Each row is a point. The window is the flat piece filled in between its corners: a triangle in 3 columns, a solid with four corners in 4, and so on. A path goes straight from each point to the next, and from the last back to the first. After which points does the path pass through the window?
(in the rows, 128 means zero)

Window, 4 rows:
[[187  77 174 112]
 [ 68 149 102 154]
 [172  98  63 108]
 [ 59  66 118 135]]
Path:
(1): [ 80  99 101 185]
(2): [ 64 118 120  99]
(3): [155 109 151 102]
(4): [189  72 143 185]
(5): [ 78  58 112 204]
(6): [ 79 104 120 110]
(7): [ 68 150 124 115]
(8): [109 117  90 191]
Through the window after points: 1, 5, 7

Window (8 x 8):
[[ 40 138 147  86 244 136  78 130]
 [174 181 160 124  93  85 109 169]
 [ 69 112 100  90 153  91  52 178]
 [ 84 117 135 227 124  79 153 149]
 [ 75 104 133  96 168 185  75 138]
 [147 144 146 116  57  56 193 130]
 [ 65  70 180  98 189 107  30 143]
 [212 126 113 139 108  60 168 143]]
Path:
(1): [118 128 142 123 142 112 131 249]
(2): [150 172 145 127  95  72  76  79]
(3): [130 157 114 150 109  86 124 106]
(4): [134 146 159 151 127 104 165 240]
(5): [140 124 149  85 157 103 128 200]
(6): [146 133 121 103 113 106  80  97]
(7): [101 152 124 127 142 125  22  77]
(8): [ 88  89 148 115 195 127 136 200]
(9): [ 81 106 158 110 180 102 144 231]
(10): [106 143  96  99 127  91  36 104]
(11): [127 165 115 158 122  77  84  98]
(12): [140  89 155 133 128  66 172 204]
(13): [116 121 150 108 129 127 128 190]
(14): [125 159 132 119 129 113  64  77]
(15): [ 93 126 113 135 149 124  69 106]
(16): [ 76  98 150 115 157 143 112 180]
Through the window after points: 1, 9, 13, 15

Window (11 x 11):
[[143 143 106 170 211 118  97 148 105 127 136]
 [221  94 146 128  87 191 197 176 146 169 182]
 [122 135 157 121  84 173  51 203 199 178 136]
 [173 117 141  56  75 105  73 114 210 130 146]
 [190  53 128 183  54 158 163 161  83 116 163]
 [ 75 141 102 173 172 112  96  81 160 187 126]
 [ 48 183 157 144 192 119 104 102 153 109 122]
 [ 88  81 113 141 187  54 158 133 154 126 121]
 [ 93  59 126  53 164  79 134  85  94 153 111]
 [182 105  49 138  35 188 176 207 101 120 165]
 [141 139 157 137 141  49 170 134  90 178 152]]
Path:
(1): [111 114 113 161 137 123 109 151 129 114 223]
(2): [101 114 134 131 145 110 122 120 135 135 170]
(3): [136 107 120 116 144 138 143 110 111 164  34]
(4): [154 120 104 164 171 107 126 135 136 148  59]
(5): [106 144 141 126 178 118 102 144  92 125 235]
(6): [132  90 104 136 125 133 144 161 126 144 206]
(7): [158 112 132 136  85 124 133 153 153 128  65]
(8): [155 138 118 136 130 140 135 134 160 128  67]
(9): [107  88 122 124 140 134  97 134 140 142 201]
(10): [122 129 139 127 143 107 121 141 141 154 200]
(11): [143 123 131 124 151 106 153 128 124 150  84]
(12): [164 103 147 139 134 121 176 123 130 140  39]
(13): [124 119  99 122 118 120 112 179 110 128 249]
(14): [ 64 138 130 140 165 118  90 143 136 127 193]
(15): [145 140 158 126 127 129 137 125 189 151  31]
(16): [160 116 128 153 147 129 136 141 111 144  98]
Through the window after points: 2, 4, 6, 14, 16

Window (14 x 14):
[[154 103 147  99 114 162 105 115 168 125 212 112 113 164]
 [160 121  93 138 190 157 118 126  80 142 201  92 109 132]
 [111 159 143  65  58 110 200 133 156 145 129 148  83 143]
 [ 69 155 134 177  53  99 177 124 225 130  94 149 108 130]
 [186 103 121 118 219  85 126 173 119 112 189  85 179 171]
 [141 167 164 114  66  54  63  57 169 116  48 147 107  82]
 [231 112 108 152 134 137 109 172  98 122 145  71 174 146]
 [ 74 162 147 102 108 193 157 131 174 151 125 186 140 173]
 [192 127 188 185 155  77  90 197  86 125 186 115 171 111]
 [146 154  92 117  38  13  56 107 145 162 112 150 154  91]
 [133 114 119 116 132 111 108 174  70  55 190  94 158 158]
 [ 87 123 146  94 131 156 118 184 150 156 145  79 105 161]
 [184  40 144 167 147  76  83 167  91 122 128 145 146 125]
 [120  98 152  97 134 155 144  88  93 157 188  62 164 170]]
Path:
(1): [171 142 138 144 103  99  97 119 130 159 115 118 108 220]
(2): [126 113 148  92 117  93 115 153 151  92 141 111 181  51]
(3): [123 116 124  94 127 134 126 144 143 102 162 113 135  80]
(4): [172 138 158 152  98 104  88 146 136 144 164 132 105 249]
(5): [141 132 124 115 110 110 117 118 134 148 130 128 108 178]
(6): [103 104 125  82  85 136 139 131 169 119 155 123 149  80]
(7): [148  89 119 121 142 118 139 156 159 120 167 104 168  52]
(8): [163 151 142 148 112 100  60 124  88 134 144 118 139 237]
(9): [149 133 147 123 106 100 105 133 136 133 137 116 129 170]
(10): [117 117 136 107 109 102 159 155 128 112 153 141 164  42]
(11): [125 101 121 125  92 104 100 108 139 121 125 134 191  22]
(12): [149 155 137 115  94  67  90 119 137 126 119 125 113 155]
(13): [144 122 155 138 143  93 101 144 109 123 149  97  98 238]
(14): [142 115 145 108 142 149 151 140 133 124 160 108 150 118]
(15): [137 115 135  94 126 153 142 183 142 120 177 106 166  98]
(16): [129 116 123 135 138 119 122 148 114 139 168 113 118 196]
Through the window after points: 11

Window, 14 rows:
[[136 145 217 128 148 151 196  82  70 108 119 133  89 162]
 [123  68 108 144 112  15 132  68 106 184 154 173  76 123]
 [ 42 127 150 106 170 175 184  37 106  75 161 107 119 155]
 [153  71 112 173 100  85 118  73 152 217  95  83 127 113]
 [ 82  70 150 166 107  31  97 134  94 177 115  83  67  89]
 [ 92 181 164  90 248 151 139  65 111 113  90 136 109 147]
 [103 102 126  84 185 189 163  53  87  72  76 134  40 137]
 [189  84 105 138 124 171 103 218  78 191 188 134 220 104]
 [180 103 147 111  76 143  73 185 112 106 131 158 249 112]
 [ 40 119 187 108 146 207 171  93 131 137 115 199  92 152]
 [ 80 183 144  78 111 170 138  84 114 126 147 132  49 184]
 [195  81 121 208 123 139  69 212 144 119 170 144 193 153]
 [ 96 130 168  51 170 147 219 143 146  88 115 127  99 181]
 [ 94 133  72 198  86  66 164 112 102 168 101 142 101  93]]
Path:
(1): [115 105 143 145 143 112 123 141  90 159 103 132 145 196]
(2): [ 94  69 100 119 132 137 154 117  39 164 109 160 166 195]
(3): [146 137 152 134 128 115 132 127 157 127 166 122 102  80]
(4): [139 146 149 127 144 144 166  93 151 108 140 156  96  96]
(5): [104 111 128 104 152 139 147 101  93 154 101 134 148 200]
(6): [ 50 112 128 133 154 145 128 103  75 138  97 140 140 208]
(7): [142 136 177 108 137 162 174 117 140 112 135 138 100  85]
(8): [114 114 149 122 121 132 155 116 153 131 168 130 115  87]
Through the window after points: 2

Window (14 x 14):
[[ 75 163  37 157 149 145  74 233 110 110  66  23  71  83]
 [128 147  23 105 154 108 124 208  69 130  64  79  71 110]
 [126  73 159 130 124 149 140 193 109 129 142 165  81  87]
 [118 106 123  85 109  93 132 249 129 126 162  99 123 117]
 [112 134 117 134  94 153 184 158 126 117 171 115  82 136]
 [159  88 101 192 130 153 108  78 144 157 167 122 168 148]
 [172 103 156 162  74 156 146  65 177 137  97 127 194 131]
 [208  63 118 167  88 179 132 104 202 154 127 103 122 164]
 [174 124 227 129 123 128 163 162 130 185 181 127 100 133]
 [175 114 123 200  93  95 116  89 213 133 122 152 127 148]
 [143  92  89 164 172 151 164  80 213 152 114 103 142 109]
 [154  64 132 155 104 102 118  60 164 115 123  73 115 130]
 [155 144 149  73 136 158 108 167 137 109 172 136  90 111]
 [ 94 116 132  85  89 130 110 168 137 190 141 130  82 124]]
Path:
(1): [122  97 139 134 154 134 126 170 127 105 108 129 102 195]
(2): [153 131  91 125  89 125 124 154 123 161 148  93 108  68]
(3): [160 110 107 139 118 123 137 137 147 143 137 101 104 104]
(4): [134 108 129 137 135 137 124 146 126 143 108 103 111 156]
(5): [138 110 117 144 137 143 131 152 143 122 114 113 114 143]
(6): [161  90 110 145 112 142 141 140 158 145 148 106 110  77]
(7): [188 101 104 143  84 139 110 152 163 167 152 113  87  32]
(8): [ 96 116 127 109 163 133 152 144 151 120 121 109 135 193]
Through the window after points: 3, 7

Window (14 x 14):
[[154  95 179 115 112 152 168 156 185  83 118  89 162 138]
 [132 157 164 109 118 165 249  97 119  50 162 198  96 130]
 [ 66 175  78 152 107 157 126 107 167 110 117 135 183 123]
 [170 197  92 150 126 179  76  43 127 125  52 152 131 120]
 [204  92  62 178 128 132  92 136 134 107 157 160 117 172]
 [101 169 132 172 103 109  96 135 105  84  41 130 145 194]
 [184 173 101 137 120 157  96 175 124 155 154 131 140 203]
 [124 142 128 164 144 169 125  44  68 141 109 113 141 158]
 [125 204 143  95 132  96 131  86  93  57 148 206 181 140]
 [155 179 151 197  38 101 183 122 199  78 149 143 130 128]
 [101 138  85 155 162  62 222 109 160  83  63  88 116 225]
 [154  79  90  81 130 178 145 145 138 185 125 192 238 121]
 [138  99 141 114 159 108  58 147 121 162 145 174 121 229]
 [178 188 186 220 117 132 153 158 200  57 123 160 149 112]]
Path:
(1): [135 170 121 152 114 153 134 101 158  85 123 163 164 155]
(2): [128 150 149 164 105 156 110 113 142  81  78 155 183 231]
(3): [116 171 103 148 116  88 129 141 110 111  90 118 106  95]
(4): [142 149 102 106 117 118 115 120 102 139 133 126 117 126]
(5): [145 143 113 139 126 156 132 118 138 105 125 164 176 207]
(6): [153 138 146 133 129 156 143 114 150  90 105 141 181 219]
(7): [117 156 103 153 141 112 117 160 124 128 119 149 113  64]
(8): [129 145 102 146 126  71 133 134 130 140 105 115 118 146]
(9): [140 148 117 169 129 125 138 114 161  92  97 131 155 202]
(10): [152 145 137 179 112 175 145  62 171  74 111 148 180 227]
(11): [132 157 105 140 124 112 147 152 109 111 112 132 123  96]
(12): [111 158 120 115 135 122 170 127 109 119 132 157 116  95]
(13): [139 160 141 152 103 177 185  89 163  52 134 171 148 181]
(14): [143 140 147 130 114 162 156 105 155  77 126 145 154 165]
(15): [152 147 134 133 122 135 159 138 135 115 111 133 119 114]
(16): [123 169 121 141 124 108 128 126 122 102 125 153 153 121]
Through the window after points: 2, 12, 14, 16

Window (14 x 14):
[[166  45 161 157 116 115 143 107 181  50 171 153 190 150]
 [103 216  93  87  52 144 100 122 168 184 122 108  79 214]
 [249  77  65 166 164  92 109 187 141 163  97 143 179  69]
 [215  72 160 171 233 101 117 144  88 205 130 117 137  53]
 [ 39 124  80 176  82 155  90 157 130 134  99 137 120 179]
 [241  92 112 187 187 155 178 177  85 162  51  46 145  78]
 [ 91 131  74 123  80 150 192 122 176 126 181 189  77 126]
 [ 97 205  62  61 101 155  87 100  75  95  97 142  95 151]
 [115 147 126  71  54 232  86 161 106 148 112 159 142 143]
 [160  53  74 170  83 130 151  46 133 174 140 152 160 135]
 [ 90 245  94 175  63 195  99 111 137 138 127 141 166 138]
 [ 57 180  44  47 112 201 100 128 136 143 177  96 184 166]
 [191  85 155 142 135  52 177 187  65 169  83 103 197  53]
 [141  81 110 139 174 128 186  83 198 161  88 204 181 148]]
Path:
(1): [154  94 139 152 117 138 150 129 114 115 156 178 157 183]
(2): [211 131 126 160 123 152 161 144  64 171 150 169 159 191]
(3): [123  84  97 149 110 121 118 109 195 127  79 112 125  65]
(4): [107 126 102 114 107 153 138 120 165 144 127 136 122 102]
(5): [136 144  92 125  99 151 142 139 123 151 143 158 127 171]
(6): [160 156  58 137  95 152 150 149  56 163 143 159 153 207]
(7): [110 151 130 123 128 160  81 141 188 178  66  98 115  19]
(8): [137 127 112 130 102 149  98 124 176 130 100 107 142  88]
(9): [169 143  93 165 132 140 160 143  97 151 138 152 167 177]
(10): [138 134  87 137 131 152 144 137 118 156 146 158 151 152]
(11): [120 112  92 104 106 148 121 112 169 140 120 121 143  97]
(12): [130  91 105 118 106 142 110 100 220 106 104 108 179  78]
Through the window after points: 4, 8, 10, 12

Window:
[[110 174 160 105 141  58 111 249 158 184 207  74  90 122]
 [ 36 151 162 153 150 106 117 188 162 231 174 108 100  85]
 [206  55 173 156 173 116 106  84 182  98 176  88 188 130]
 [201 105 153 215 131 132  97 103 102  73 116 113 114 143]
 [196  70 131 165  83 120 165  92 146 175 104  48 166 163]
 [147  84 142 101 164 144 153 156 128  84  52 132 131 108]
 [191 141 159  99 136 141 152  64 166  74  90 154  77 106]
 [ 78 186 213 113  95  95  90 191 157 183 183  75 200 119]
 [125 177 139 138 114 161 156 236 181 188 164 116 141  60]
 [123 117 209 144  93  87 114 227 184 207 155 152 120 113]
 [241  61 202 163 147 163 157  81  64 171 145  82 149 160]
 [128  81 114  67  69 174 106 142 144 117 143 130 119  88]
 [206 117  76  88 146 175  96 102 136 141  57 178 130 130]
 [159 109  82  97 119 132 177 100 119  84 120 208 150 129]]
Path:
(1): [146 119 159 121 150 153 127 142 178 130 139 116 126 158]
(2): [125 123 137 133 109 167 119 146 170 105 159  87 148 210]
(3): [169  92 148 125 113 115 135 130 142 157 124 100 142  98]
(4): [177 104 134 107 111  90 130 151 114 150 127 117 139  51]
(5): [119 107 155 136 136 165 114 161 172 126 152 112 135 166]
(6): [131 117 145 124 135 169 150 142 155 127 134 131 123 186]
(7): [146 110 124 114 113  88 114 130 119 162 141 142 146  29]
(8): [163 103 121 133 107  79 150 105 102 134 141 164 145  55]
Through the window after points: 2, 6, 8

Window, 14 rows:
[[ 82 113 152  79 124 132 117 103  73 108 100 197  80  98]
 [ 66 190  42 147 167 177  91 185 192 124 180 191 142 184]
 [ 63 131 119  94 162 149 163  70 149  92 120 107 115 108]
 [131  76  72 112  94  74  75 101  70 218  90 101  89 142]
 [166 146 138  44  88 127  63 231 188 234 140 111 201 156]
 [114  83  48 101  60 146  52  99 100 134  70  97  37 129]
 [163 100 118  88 124  84  27 195 164 167  78  86 180 190]
 [205 109 122  86 171 153  72 214 215 199 136 152 167 140]
 [125 145  81  79 108  84  19 104 108 206  58  94  28 160]
 [ 74 139 131 128 134  95  87 107 136  98 157 115 106  57]
 [106 228  84 184 169 204 107 164 130 101 165 129 131 158]
 [190 169  68  61 118  95  53 160 154 176 110 136 188 133]
 [ 97 122 131 149  95 136  71  41 152 136  96 125 115 130]
 [ 84 179 118 159 149 156 175 181 196 106 109 184 140  95]]
Path:
(1): [ 98 131 114  95 133 123  30 157 135 200  60 106 140 128]
(2): [ 87 130 128  88 138 153  72 152 120 167  94 113 165 117]
(3): [136 135 115  88 117 115 108 145 165 144 131 141 117 144]
(4): [184 172  98 113  77  97 105 130 161 121 147 116  98 188]
(5): [104 138  93 100 160 144  58 153 145 171  90 141 182 102]
(6): [113 113  97  95 123 122  53 137 141 186  80 124 121 128]
(7): [161 140 100  69  93  57 107 139 162 104 133 126  73 171]
(8): [181 128  86  99 105  88  87 126 154 132 134 119  77 188]
Through the window after points: 2, 4, 8

Window, 14 rows:
[[136 163 191  83 135  42 124 159  91 151 103 130 181 158]
 [130   8  62 101  96 116 120 109 102  97 102 128 108 150]
 [145 171 105 119 121 175 221 179 167 150 143 116  71 130]
 [138 172 171 182 112 115  92 119  63 144 120 142 142 138]
 [ 84  46 121 137 125  25 174  67  48  73 117 171 160 115]
 [107  53 151 108 145 141 143 132 140  58 120 176  98 162]
 [142  74  52  74 124 154 134 127 125  81 201 188  86 150]
 [136 138 234 119 104  56 128  70   7  87 118  80 217 175]
 [167 146  84  67 178 150 154 110 160  94  90 142 111 114]
 [161 230 143 103  76 137 125 196 124  87 119 116  68 111]
 [202 175  94 170 134 137 158 215 175  91 159 110 113 109]
 [ 99 209  75 163 169 159 159 230 122  97 152  86  82 142]
 [ 88 178 188 123  84  92 104 114 116 113 130  97 208 123]
 [148  88  64 100 108 179 165 172 104  76 110 191 151 128]]
Path:
(1): [144 132  87 131 118 114 160 121 135  74 120 142 140 166]
(2): [147 128 120 125 123  96 157 108 133  88  92 147 140 185]
(3): [106 100 131 103 150 150 130 149  80 124 159 133 161  75]
(4): [134 136 142 126 138 127 128 170  85 119 146 106 122  94]
(5): [124 196  90 121 116  99 164 125 149  76  83 168 116 204]
(6): [146 190 113 121 114 117 163 152 128 107 114 139 114 175]
(7): [129 162 145 118 140 124 135 185 106 107 141 111 122  99]
(8): [130 105 166  78 151 144 135 135  70 113 137 102 131 101]
(9): [112 169  96 162  86  65 157 121 135  86  98 175 134 192]
(10): [136 120  94 131 124 111 165 119 130  88 122 158 132 167]
(11): [127  74 123  83 155 158 119 175  63 114 144 104 152  78]
(12): [138  82 151  97 129 175 147 168 103 125 129 123 110  64]
(13): [140 210  92 160 103  91 160 126 136 112 128 139 109 217]
(14): [139 124  62 114 115 114 148 124 103  99 109 154 115 195]
(15): [148  43 145 108 148 144 152 172 120  99 142 111  86  57]
(16): [125 134 124 119 136 145 136 145 106  97 142 125 111 103]
Through the window after points: 4, 12

Window (14 x 14):
[[159 155 181 190 100  87  65 164 135 141 179 134 105 122]
 [146  81 132  87 188  88 103 133 111  93  95 127 153 116]
 [197 199 104 102 201 100 124 133 118  74  56 162 135 164]
 [ 59 128 181 115 146 114 152 118  63 168 147  53 122  87]
 [145 148  86 166  71  69 135 170 120 157 200  95 191 110]
 [113 133 121 157 127 128  76 102  96 214 127 137 158  96]
 [122 143  81 199  72 158 131 161 156 141 149 106 149 140]
 [167 135 105 130 172 146 119 121 128 154 208 112 184  80]
 [ 99 169 140 139  97 124  69 137 206 184 187 116 178  90]
 [161 141 144  78 175 127 132 180  31  70  81 159 172 161]
 [ 74 105 145  78 174 133 200 140 106 232 160 111 109  99]
 [147 139 158 166  80 109 157 105 140 151 181 140 169 114]
 [118 152  76 124  61 115  89 129 131 112 196 123 132 132]
 [127  99 159  30 149 161 198 118  99 249 151  35 125  97]]
Path:
(1): [117 150 131 140 141 130 119 120 122 152 147 122 162 166]
(2): [131 130 120 132 107 139 132 150 138 153 143 115 123  75]
(3): [146 142 135 143 100 117 140 139 124 144 135 123 126  34]
(4): [ 82 131 130  87 148 121 111 132  82 154 182  86 156 210]
(5): [134 146 131 138 117 118 117 131 112 164 165 115 162 149]
(6): [142 144 147 132 129 124 147 167  96 119 134 135 124  29]
(7): [153 152 121 121 122 119 138 148 120 119 131 128 140  89]
(8): [106 112 158 124 136 107  96 120 121 176 197  95 166 208]
(9): [115  91 176  96 136  82 112  75 114 174 167 118 157 187]
(10): [150 157 128 114 162 131 122 158  96 145 139 116 145  66]
(11): [135 139 106 139 112 137 125 168  81 135 114 151 114  23]
(12): [128 123 127 149 126 112 117 116 161 150 163  91 187 206]
Through the window after points: 3, 11

Window, 14 rows:
[[191 141 152  99 203  95 112 193  33 108 183 149 112  92]
 [160 104 135 144 133  53 196 172  49 154 120 115  70 106]
 [100 119  95 207 151  97 161  52 147 149 119 157 103 105]
 [202  46  96 230 149 155 144  92  48 160 141 176  65  80]
 [179 105 127 120 113 140 167 201 137 116 151 141 123  78]
 [ 91 108 122 210  11 206  76 180 150 166 103  68 187 118]
 [147 211 105 162  81 169  99 117 132 193 176 202 102 134]
 [113  76  83 116 126  34 145  99  94 157 159 148 106  78]
 [109 138  99  68 151 121 168 145  88 143  91 180 174  73]
 [193  94 169 186  46 120  74 127 123 146  97 135  87  85]
 [103 116 180 181  27 173 138  83 124 156 143 154 122 114]
 [142 138  75 162  76 148  99  55 130 126 141 129  43 144]
 [ 79 110 133  99  66 128 108 225 167  81 109 209  38 111]
 [127 162 156  98 139 202 119 134 150 218 156 178 110 141]]
Path:
(1): [ 91 196 133 139  83 186 149 157 118 146 171 107  50  47]
(2): [114 140 113 147 118 129 116 122 109 183 166 159  79  78]
(3): [149 121 104 142  84  98 137 109 117 142 141 171 132 133]
(4): [144 120 132 148  92 122 129 133 121 135 133 150 122 153]
(5): [107 121  85 163 124 147 115 113  95 165 125 122  64   7]
(6): [156 140 132 151  89 155 123 133 119 153 131 123  83  40]
(7): [ 91 102 142 122 101 121 139 128 108 146 123 211 159 195]
(8): [198  77 140 141 123 104 154 127 103 135 123 206 128 161]
(9): [137 120 117 161 108 126 135 105  96 147 146 148  61  84]
(10): [149 145 111 136 129 132 148 149 104 134 160 122  80  35]
(11): [168 102 147 135 126 129 120 165  97 134 142 172 119 132]
(12): [180  83 111 142 120 101 133 125 113 147 124 165 116 146]
Through the window after points: 2, 4, 6, 10, 12

Window, 14 rows:
[[ 93 104 124 180 182 112 168 157 105 132  81 133 111  93]
 [ 93  93  83 217  64  72  97  98 160 162 110  89 188 113]
 [118 162  96  42  22 165 176 115  28  54 182 188 189 136]
 [128 164 131 155 178  91 137 135  65 127 138  81  88 165]
 [155 130  97   7  24 168 168  75 102  88 149 195  93 175]
 [185 142 141  81  43 145 150  70  33  89 135 239 170 169]
 [ 88 184 139 227 168 112 156 124 136 105 155 139  74 112]
 [102 102 174 189 145  81 124 210 132 118 181 128  60 129]
 [ 98 155  85 196  95 128 107 164 167 173  87 133 215 170]
 [114 137 120 146 204  98 117 135 129 156 191 146 127 105]
 [110 105 158 148 123 166 149  81 135 123 133 103 200 175]
 [123 168 173 144 162  49 169 145 153 107 117 117 129 112]
 [ 83 104  84 164 103 111  42 119 165  74  98 132 184 154]
 [144 129 133 145  67 177  46 111 164 139  89  84 175  99]]
Path:
(1): [156 118 114 182 111 120 142 148 118  70 140 159 168 127]
(2): [ 55 150 141  67  89  96  88  81 136 211  93  94 154 156]
(3): [ 47 139 143 122  91  94 118  97 112 137 117 160 144 125]
(4): [199 124  93 164 113 177 135 148 152  77 159 131 180 139]
(5): [156 109 114 162 103 131  94 117 153  70 147 132 148 147]
(6): [ 67 134 134 151 129 130 131 111 117 144 101 123 172 141]
(7): [ 71 134 145 155  33  86  75  95  51 158 120 207 173 172]
(8): [192 126 104 121 129 156 183 108 147  79 136 111 157 120]
(9): [195 111 102 176 109 124 101 120 122  77 144 151 140 110]
(10): [  8 178 154  76  79 134 141 109 128 166 121 115 161 212]
(11): [ 67 146 142 173 125 104 111 138 135 150 132 148 145 140]
(12): [189 154  61 199 103 141 170 136 143  88 111 101 153 136]
Through the window after points: 5, 7, 11

Window:
[[ 98  41 118 152  69 107 135  92  81 163 144 124 115  79]
 [137 127  57 131 128 116 186 164 115 147 101  98 114 162]
 [ 95 193  83  63 125 133  87 101 191  55  90 137  57 109]
 [125 167 192 178  75 169 202 131 170 116 135  73 122 134]
 [ 48 112 155 193 201 125 137 165  87 207  68 143 151 166]
 [ 38 187  54 113  61 127  80  93 125 179 106 200 145 122]
 [ 90 160 166 134 174  83 114 200  71 203 134 109 157  71]
 [ 71 124 132  88 153  68 102 143  57 121  68 213 183 151]
 [170 125 134  81 128  85  46 160  83 188 119 172 125 112]
 [ 44 107 150 137 138  52 198 120 143 159  72 130  95 185]
 [116 158 168  68  55 160  71 181 131  63  85  24 147 197]
 [141 132  69  93 139 158 160  78 227 155 164  43 127 111]
 [ 86 129 140 148 179  81  76 118  82 174 218 133 124 130]
 [ 50 140 195  95 172 154  99 212 157 149 202 131 120 118]]
Path:
(1): [103 111 151  93 175 130 135  94  69 157  63 132 102 171]
(2): [ 92 140 109 134 105  81 134 154 185 157 145 118 129 119]
(3): [ 99 109 116 162 145  63 114 167 156 132 141 119 172 150]
(4): [ 76 168 147  65 150 160 105 115  62 159 141 155  75 116]
(5): [120 196 186  55 179 138 107  73  56 169 117 141  98 159]
(6): [ 98  97  96 155  83  88 126 175 180 125 114 124 122 109]
(7): [ 89 118 116 131 135 115 116 168 148 150 142 127 148 123]
(8): [115 242 155  80  80 171  96  60  29 126  92 138  86 155]
Through the window after points: 1, 3, 5
